Every row gives one point. The window is the flat piece filled in between its corners: a triangle in 3 columns, a solid with four corners in 4, and so on. A path goes straight from each point to the next, and from the last back to the first. After which points does the path pass through the window?

Window:
[[-28  21 -23]
 [ 40 -36  26]
 [ 23  17  -5]]
Path:
(1): [-13  40  -6]
(2): [-15  38 -46]
(3): [-19  12 -43]
(4): [-26  39   1]
(5): [  2 -26  33]
(6): [ 33 -33   9]
(7): [ 16  11 -50]
(8): [-7 30 -3]
(9): [ 36 -19  51]
(10): [ 37 -37  10]
(11): [ 48 -33 -13]
(12): [ 16 -18  35]
(13): [14 18  8]
(14): [ 33  11 -30]
(15): [ 12 -13 -12]
(16): [-2 15 11]
Through the window after points: 9, 11, 13, 15

Window, 4 rows:
[[-19   1  12  -2]
 [ 61  -8  -7 -10]
 [-32  35   9 -32]
 [ 11 -37 -28  -3]]
Path:
(1): [-28  25 -22  -9]
(2): [  3  20  47 -47]
(3): [ 15 -20  22 -22]
(4): [ 22  20 -23   8]
(5): [ -4  12 -16  19]
(6): [ 10  16  10 -42]
(7): [ -3 -58  -8 -16]
(8): [ 25 -14 -31   1]
(9): [-18  43 -18  -1]
(10): [-29  18  21 -44]
(11): [-50   6  18 -50]
(12): [-49  49  -4   8]
(13): [ 18 -20 -25  10]
(14): [  4 -55 -16 -43]
(15): [-22  -5  29 -50]
(16): [ 9 32  3  0]
Through the window after points: 1, 3, 5, 7, 9, 13

Window, 6 rows:
[[ 52  -4  34  11 -47  28]
 [ 16 -35 -28   9  13 -42]
 [ 37  36   8 -59 -51  43]
 [-35 -13 -16   4  -4   5]
 [-20  49 -17   6  -2  59]
 [ -1 -27  -3  11  26  38]]
Path:
(1): [-11   7  32 -25   5  -4]
(2): [ 15  -1  31   5   7 -41]
(3): [  4 -29 -48  -3  -3   5]
(4): [  3  24 -19   3 -14  52]
(5): [-24  31  25  -7  19  12]
(6): [  4  19  28 -14  11   2]
(7): [ 34 -41 -47  13 -51  -6]
(8): [ 11  -9 -16  -6 -33  25]
Through the window after points: 2, 4

Window, 8 rows:
[[-70  -4 -48  32 -42  -5  47  15]
 [-33  -9 -15  29 -45 -38 -34  20]
 [ 38  16 -33 -24  10  17 -32  -4]
 [-47 -43   4   7 -25  17 -14  17]
 [-38  13  32 -33 -21 -35  18  -7]
 [ -2  17 -32  -4  22  21 -31 -57]
 [ 19 -38  68   4 -44   9   5  17]
 [-11  22  -4  10  -2  47 -12   2]]
Path:
(1): [-46 -30  -4 -16 -90  24  13  38]
(2): [-40   4 -19 -26 -72  -1 -10 -21]
(3): [-27   8   5   9   6  -3  20  12]
(4): [-24 -27   2  33   5 -24 -28  15]
(5): [-28   2 -12   4 -40  -5 -17   2]
(6): [-18  -4  -3  -4 -28  25  -6  -6]
(7): [ 3  6 20 -8 16 -4 16 18]
(8): [-11   7  -1  18   8  17 -13   3]
(9): [-28  18 -22 -20 -59  50 -19 -12]
(10): [ 10  11 -11  -9 -24  20 -20 -10]
(11): [ 10   5 -22  -2  34  10 -21  20]
(12): [ -2 -16  -2  36  -4  -5  11  17]
(13): [-47  -7 -28  -3 -60  14 -33  -6]
(14): [-43   0 -10 -14 -71 -20 -29  -9]
(15): [ -6 -35   1  46  16  -9  19  36]
(16): [ 28  -2  36  48  23 -50 -44 -15]
Through the window after points: 2, 4, 8, 10, 16

Window (9 x 9):
[[ 13 -22 -27  17  15 -11  18 -26 -30]
 [ -8  18  15   1 -18  41 -62 -16 -13]
 [ 12 -21 -17 -53  11  70 -17 -26 -18]
 [ -6 -42  55  47   5 -42  -3  37   8]
 [-42   4  10 -33  11  46 -25 -55 -43]
 [-22 -12   4   4 -15  66 -12 -44   7]
 [ -3  -8   9   0 -18 -36  24  37  22]
 [ 20   5  89  34 -11 -38   8 -16 -20]
 [  3  -7 -34 -10  53  12  11  -9  31]]
Path:
(1): [ -7 -37  37  12   0 -27 -14 -36  -5]
(2): [  5 -44  -2 -17   3  23 -26 -60   2]
(3): [ -9  26  12  -1  25  36   8  30 -26]
(4): [ -1  51  12   1  12  37  -1  17 -43]
(5): [  6 -57 -14 -15   9  -2 -18 -39  19]
(6): [  3 -34  35   0 -23  -9 -15 -10   5]
(7): [-11   6  24  15  -3  16 -11  13 -18]
(8): [ 6 -3 33 32  4 -6  4 29 -7]
Through the window after points: 8

Window, 11 rows:
[[  4 -23  29  67  46 -28  30  25   5   8  21]
 [-45  17 -22 -77   7  10  40  24  77  28  56]
 [-17   2 -10 -17  31  37 -26  12  40 -11 -31]
 [-30   1 -32 -15  14  -8  28 -34  21 -15   4]
 [ 86 -59   6 -16 -13  44  -7 -13  29  11 -26]
 [ 39  16 -31  14  36  30   0  19   8  43  -2]
 [ -1  63   4 -43   6 -34 -45 -15  17 -63  17]
 [ 40 -33  10 -17   1  44  74  18  20  -5   1]
 [-15 -15 -36  -8 -11  -4 -10  27  27 -24  40]
 [-33  32 -40  29 -52 -12 -15  19   3  53  10]
 [ -4 -22  -1   5   3  33  10 -13 -21  24  14]]
Path:
(1): [ 10  13  -4   1  15  26  -5 -13  35 -16  15]
(2): [11  4 -7 18 10 20  0 -5 10  4 16]
(3): [  4 -28  -5  -1  23  -9   4  19 -40  30 -36]
(4): [-16  -1 -15 -35  -5 -36 -19  14  15   5 -46]
(5): [  2  -5  -2   5   6  28  16 -13  25 -15  38]
(6): [ 15   1   3  21   9  36  21 -10  31  15  47]
(7): [ -4 -15 -20 -20  -4 -31   5  27 -14   1 -13]
(8): [ 20 -29   4 -52  40 -31  15  17 -21 -13 -10]
Through the window after points: none

Window (12 x 12):
[[-24   9  -8 -39 -17 -22 -27 -54 -13  -8  11  25]
 [-29  21  44  39  -9 -51 -25  25 -42  10  12   2]
 [-37 -75  13  20 -75 -22 -12  34  17 -19  31  43]
 [ 18 -17  24  -6 -25  -7  27 -29   7 -35  49  18]
 [  2   1 -27  48  -3  -9  30 -24  46  10  40 -43]
 [ -3  -2  24 -34  27   4 -46  27  22  -4   6 -14]
 [  1  -6   0  46 -68   9 -22  45 -21 -52  59  -4]
 [-16 -18  36  -1  24  50   4  -8 -10 -43  -5  14]
 [ 34 -11 -43  15  12  12 -61  14  16  -1  20   5]
 [  6  27   2   0  -1 -20   8  19  40   4   2   3]
 [ 30   5 -20  24   0  24 -19  19 -16  35   3 -37]
 [  1  18  17  -2 -35  14  22  -9  31  -4  82  33]]
Path:
(1): [-33   2 -18 -12 -17   8  10  38 -33 -12  29   3]
(2): [ 13   4  29  31 -13 -25 -27  -8  28  -3  17   3]
(3): [ 11  18  11  53 -36  10 -39 -10  28 -16   8   0]
(4): [-10 -23  -2   4 -46  -4   9  50 -23 -36  69   7]
(5): [ -9  35 -33 -26  12 -28  -7  29 -28  -9  34 -17]
(6): [  6 -12  34  37 -16  20 -19 -23  15  -4  14  12]
(7): [  1   1  40   9 -54  17 -24 -20  20 -17   3  -3]
(8): [-14 -11 -17 -12  35 -12   2  39 -24  -3  48  38]
Through the window after points: 1, 3

Window (14 x 14):
[[-48 -21  47 -35  42  53 -38 -35 -15 -33 -20  50  35 -20]
 [ 25  -9  25  11 -14  31 -58  -3   4  -2  10  39  34  -7]
 [  8 -15  39 -77   4 -11  25  61 -23 -19 -28 -18 -11  -3]
 [  5  -1  16  10  10 -28  25  36   8  10  29 -22  -2 -34]
 [-35  25 -26 -19 -31  20 -16  12  -9  34  45 -11   2  44]
 [  9 -18  11  30  17  14 -47   3 -18  34  18  15 -28  19]
 [-10  16 -28  35 -18   9  63  11  23  16  27  38 -23 -31]
 [ 30  35 -13  37  50  33 -63  44  -6 -56  33  -7  -9  -9]
 [ -8   1   2  -9  22  56  26   7 -11  41  -6  20  18   2]
 [ 10 -12  16  18  35  14 -25 -20 -22  37 -56   7  14  58]
 [ 19  29 -18 -47  65  15  24 -12  -9 -10  29  32  -7  -4]
 [ -7  17 -10   3  46  12 -27  77  30  -1 -40  -3  -4 -35]
 [ 24  -3 -38   9  -8   2 -28  12 -35  23   8 -22  -4   9]
 [ -7 -54 -16  16  28  14  33  -6  23  31  10  11 -15  29]]
Path:
(1): [ 11  -4   6   4  10   5  -2 -10   9  14   4  -3 -15 -28]
(2): [ 23   7  -6 -21  11  24 -19 -32  32 -19   1  -5 -43 -15]
(3): [-15  -7   9   9  27   3 -11  41 -12   9   2  10  18  -2]
(4): [  4  25  -4  15  25 -15  21  67 -52  -9  29  39  18   5]
(5): [  7 -19  -2 -39  20  34 -41 -46  39   6 -10 -23 -26  -4]
(6): [  9  19  -5 -17   0  18 -24 -51 -44  25 -11 -67 -33 -12]
(7): [  6 -16 -19  14  10  10  13  62  10   7  18  55  21  12]
(8): [-39   5   3   7  20  21  27  50 -17  -6  16  42  31  19]
Through the window after points: 6, 8
